Each row is a point. A path goes straight from each point to the next, and from the last back to the first. The post is the endless flat space through its rows: a point in 2 columns, a line in 3, a plane in 4, and so on, so that a path can go around it. Count how often the path circles the post. Going back the other way cancels.

Post:
-7, 11
Path (25 x 2):
9, -2
40, 31
11, 59
11, 23
13, -1
-11, -23
-46, -16
-33, 46
23, 71
20, 29
44, 8
40, 48
-25, 55
-56, 19
-35, -15
13, -23
45, 3
23, 31
36, -12
-13, -26
-45, -10
-27, 21
-29, 39
-60, -3
-34, -46
Times around: 0

Post:
-12, -36, 9, 27
7, 10, 16, -44
-31, -14, -10, 35
Path:
-43, -15, -24, 18
-39, 45, -8, -35
18, -53, 62, 16
0, 15, 27, 22
0, -17, 60, -41
-26, -72, 36, -22
-21, -44, -26, 25
28, -11, 13, -34
76, -24, 50, -24
-27, 18, 17, 6
-49, -28, -5, 53
-81, -24, -24, 22
-8, -51, -21, 0
10, -34, -27, 61
1, 4, 11, 34
-34, 14, -3, 19
-22, -3, 17, -24
23, -85, 33, -44
-31, 21, -43, 15
1, -32, -31, 40
-30, -41, -13, 31
-92, 11, -25, 8
-10, -1, 21, -18
4, -28, 26, 14
14, -37, -7, 41
-19, 2, -45, 13
Times around: 1

Post, 7 rows:
37, -12, -11, -2, 19, 22, -9, -32
6, -25, 25, -19, -19, 10, -43, -8
-24, 10, -31, 31, -1, -35, 51, 7
-27, 11, 10, -41, 10, 29, -23, 5
-2, 13, 7, 36, 20, -17, 59, -2
-55, 4, 11, -9, 38, 3, -32, -21
13, -4, -31, 51, 14, 5, 37, 25
Path (27 x 8):
-15, -10, 38, 50, 4, -20, 2, -4
-27, -1, -5, -30, -30, -6, -24, -27
9, 2, 80, 77, 47, -26, 35, -22
-52, -2, 40, 17, -43, -62, 23, 47
26, -11, -73, 1, 46, 45, 47, 17
-27, -27, -29, -32, -55, 38, -10, 29
-35, 41, -14, -4, -2, -25, 60, -60
-31, 22, 22, -3, 25, -3, -42, 10
-52, 44, 17, -25, 48, -25, 48, -6
43, -37, -4, 56, 27, 13, 27, 21
-30, 32, 11, 13, 56, 81, 74, 9
-17, 13, -9, 47, 23, 7, 6, -23
54, 30, 13, -24, 7, 2, 14, 1
-21, -9, 48, 32, 6, -50, 34, 67
-8, -3, 23, 20, -27, -70, 36, 40
-28, -7, -32, 31, 44, 4, 28, 5
-46, 9, 17, -2, 49, 46, 5, -15
16, 15, 17, -52, -21, 39, -33, -14
-54, 32, 24, 4, 21, -42, -8, -7
-2, -33, -59, 47, 7, -64, -5, 33
-18, 2, -29, 13, 24, 22, 23, 13
-15, -1, 17, 6, -7, -37, 24, -67
-30, 19, -16, 6, 9, 19, -7, 24
-46, 7, -51, 53, 95, -44, -38, -2
18, -46, -32, 88, 52, -39, -10, 3
40, -43, -48, 21, -18, 28, 26, 7
-34, 14, -25, 17, 36, 21, 16, -30
Times around: 5
